Each row of a before or after table is a point. One or more steps were done to the points. Then noise was added and the rows were shuffled. The steps act on how far a point lies along the listed directions, d1 being the first. Write out the steps. A step turns or swaps two directions, mirrors them in a line or flattens them onto one, adds a multiple of one to another, or multiplies one. Angles are multiples of 10 degrees, from the lower direction toward the higher: turns from -170 to 170, lines from 10 to 170 but not 90. Use the fewest steps. Two steps may share a direction if one is a turn and the other turns, adds or multiplies; they go together, in the order done. Otherwise the lowest direction goes first.
(in the rows, 128 means zero)

Directions:
(1): [ 84 155 113]
(2): [135 111  77]
(3): [ 98  84 138]
Before:
[[152 142 140]
 [150 165 134]
 [116 132 109]
 [ 91 117 119]
 [145  77 110]
 [136 121 143]
 [115 153 127]
 [144 134 127]
 [178 147 150]
 [121  99 118]
 [158 122 108]
 [100 110 139]
 [157 142 143]
 [112 123  93]]
After, 14 rows:
[[158 144 105]
 [147 118 136]
 [ 88  57 132]
 [139 161 128]
 [143 172 151]
 [106 128 126]
 [142 185 114]
 [114  55 136]
 [ 78  85 187]
 [149 100 152]
 [139 191 112]
 [177 214  98]
 [ 97  78 159]
 [145 231 107]]
Steps: turn d1 and d2 by 140 degrees; multiply d3 by 2.5

Directions:
(1): [146  98  93 184 138 140]
(2): [100  99 114 130  85  82]
Before (11 x 6):
[[105 138 101 116 110 108]
 [110 182 225  10 119 112]
 [122 129 146 121 133 143]
 [ 94 107 110 147  93 103]
 [114 140 128 114 147 123]
 [104 165 156  29 134 133]
 [122 113 125 155 111 121]
 [147 122  98 161 157 135]
 [121 118 112 154 169 127]
 [127 157 165  84 122 110]
 [116 110 121 142  83  81]]
After, 11 rows:
[[ 92 121 127 116 137  93]
 [148 106 101 186 116 120]
 [165 153 150 133 163 156]
 [130 133  86 147 136 138]
 [102 127 118 108 111  83]
 [163 158 124 101 196 202]
 [125 129 146 120 135 146]
 [119 111 125 155 109 119]
 [122 139 124 121 154 134]
 [203 172 175 130 221 225]
 [118 104  94 180 121 131]]
Steps: mirror d1 and d2 in the line at 50 degrees

Directions:
(1): [ 89 102 149 150  82  93  84 132 112]
(2): [144  89  85 144 111 179 117 154  93]
(3): [117  98 194 107 162 161 122 150 115]
(4): [104 150 134 113 100 185 104  80 148]
Before (12 x 9):
[[118 121 147 122 115 192 124 115 130]
 [134 112  89 165  87 114  90 133 123]
 [ 63 124 136 169   7  71  38  76 103]
 [120 129  76 156  89 140 104 118 131]
 [154 115 107 152 117 110 133 143 107]
 [101  55 133 174  58  44  55 163 109]
 [151 143  99 142 145  92 143 140 107]
 [115  95 143 139 129  90 113 148 124]
 [111 149 137 138 105  83 132 116 125]
 [123  95 103 151 121 104 113 176 109]
 [131 134 121 124 110  89 151 122 157]
 [128 132 148 127 146  98 145 144 129]]
After:
[[136 126 166 129 141 115 132 129 124]
 [ 98 148 171 131  95  78  97  87 126]
 [120 129 183 125 147 109 107 128 150]
 [128 111 136 131 117 172 131 132 121]
 [118  91 164 131 116  87  91 141 141]
 [112 113 154 125 148 121 118 158 130]
 [129 137 122 122 107  95 150 118 159]
 [103 138 179 120 152 117 120 122 154]
 [126 105 116 136 123 116 118 135 129]
 [120 155 122 137 108  95 139 112 127]
 [135 132 103 139 117 118 138 135 123]
 [131 151 142 127 150 100 133 123 120]]
Steps: multiply d1 by 0.4; swap d2 and d3; multiply d4 by 0.4
